Each row of a before or after table is a point. One or more steps were done to the points. Then noise was added and the rows were shuffled. The steps act on columns, c1 being the first. Write out the steps. A step turns or swaps two columns, mirrors them in a line or flattens them onto one, adds a multiple of one to another, or multiplies or shifts one. Angles are multiples of 10 degrees, from the lower column toward the higher: turns from -170 to 170, lines from 10 to 170 but not 90. Use the fewest steps. Two steps may share a column if one is a turn and the other turns, adds or multiplies; they go together, in the order done. Otherwise the lowest column goes first.

Before (11 x 3):
[[ 68  63  38]
 [ 67  52 -52]
 [-50  23  12]
 [ 43 -45  15]
 [-44  -3 -38]
 [-14 -31 -49]
 [ 26 -50 -42]
 [-26   2 -27]
 [ 63  32  49]
 [ 58  50  46]
 [ 58  -6 -14]]
After (11 x 3):
[[-24  25   9]
 [ 66 -58  12]
 [ 68  29  64]
 [ 58 -63  33]
 [-15  55 -12]
 [ 55  13  -4]
 [ 66 -57  46]
 [ 28  55 -36]
 [ 40   2 -47]
 [-45  38  10]
 [-47 -16  17]]
Steps: turn c2 and c3 by 110 degrees

Before (14 x 8):
[[ -53   21  -14   28  -37   17  -24   40]
 [ -22  -33  -14   16  -31  -63  -11  -43]
 [  32  -19   29   44  -53  -40   24  -62]
 [  21   14  -41   30    2  -25    9  -62]
 [   5  -16   20    5  -14  -25   -2  -27]
 [-121    0   15   69   51   20   28   32]
 [  26 -107   36   22   71  -11   25  -61]
 [  11  -16   -5   -3    5  -52   28  -81]
 [ -46    7    4  -24  -22    2   -4   39]
 [ -53   58   23   -6  -54   -8  -24   21]
 [  18    9   37   -5   -2  -59  -12  -53]
 [ -90   28   -3   49   12   66   19   11]
 [  33  -62   25   28   45  -49   77   -9]
 [  40    0   11   37   -1  -65  -32  -29]]
After (14 x 8):
[[ -31 -109   16   21   35   33  -18  -48]
 [  77   31   -4   47   44   33  -48   40]
 [  59   23   -6   32  -17  -11    3   52]
 [ -26   -4    1   40  -30  -28   45  -12]
 [  -2  -22    4    6  -20  -17    1  -23]
 [ -16  -16    1   -5  -24  -18  -26  -83]
 [ -26   22    1   32  -12   -9    0  -46]
 [ -15    4    1   -1  -25  -25   18  -60]
 [ 106    1    0   74   37   30  -69   66]
 [  61   49  -10   -7  -34  -25    5   17]
 [  25  -26    7   12  -47  -45    1  -38]
 [  44    6    1  -24  -13   -7  -14   28]
 [ -62  -64   12   27    5    0  -59    4]
 [ -35  -23    1   41  -48  -43  -14  -35]]
Steps: turn c1 and c7 by 160 degrees; flatten c2 and c3 onto the line at 170 degrees; add 0.5 times c4 to c8; flatten c5 and c6 onto the line at 40 degrees

Before (14 x 12):
[[ -27  -23   14  -11  -29   13    0   -2   15  -33   -2   10]
 [  11    0    8    6  -15   18  -27    2  -33  -18   41   11]
 [ -62  -26   11   99  -19   29   84  -45   26    6   -2    7]
 [   9  -31   28   46   27  -17   78    0    5   25    9   34]
 [ -18   34   13  -20  -20   21   10   16  -11  -18  -13   41]
 [ -18  -37    9   -7  -26  -47  -27   30    2  -31  -18   55]
 [ -74    4   -8  120   55   21  -14  -72  -33   -8  -28    0]
 [  17   -8    8  -12  -13 -106   -5   23   37  -30  -11   -4]
 [ -19  -35    6   36  -12   18   96   36  -33   30   -9   -6]
 [ -30  -18   21   -1   30   10   35  -14  -42  -63   35   14]
 [ -11  -23  -27  -14   95   11  -20  -15    3  -40   51   -3]
 [ -19    7  -55   61  -23    3   18  -15   20  -53  -11   47]
 [  19  -28    3   -6  -12   19   25  -31  -19  -13  -19    8]
 [  23   -6   25   17  -20   20  -17   29   10  -52  -27   10]]
After (14 x 12):
[[ -74    3   -5    6   56  -28 -122  -37  -33   -3  -29   -4]
 [ -65  -24    9   98  -18  -13  -81  -12   24    5   -5   -1]
 [ -21  -34    6  -29  -24    1    4   -2    0  -32  -16    0]
 [ -22   34   16    7  -21   17   26   22  -10  -23  -15    0]
 [ -33  -21   22   39   32   -6    9   -5  -40  -63   34   -5]
 [  21   -4   28  -13  -21   18  -22   24   11  -52  -28    3]
 [ -28  -24   16   -2  -30    4   13    6   12  -30    0    3]
 [ -21    8  -57   27  -22   -9  -55   -5   20  -53  -10   -1]
 [  17   -7    7  -12  -13  -32    9  -37   34  -32   -6   -2]
 [   8  -33   29   86   27   -6  -33   -8    1   21    9    1]
 [ -18  -36    8   95  -14   28  -21   28  -34   32  -12    0]
 [  19  -25    8   23  -14   -8    8  -11  -20  -14  -19   -3]
 [  -9  -22  -30  -26   92   -1   10   -7    5  -43   51   -2]
 [  10    0    6  -27  -16    6  -10   11  -37  -14   41   -1]]
Steps: turn c4 and c7 by -80 degrees; flatten c6 and c8 onto the line at 50 degrees; multiply c12 by 0
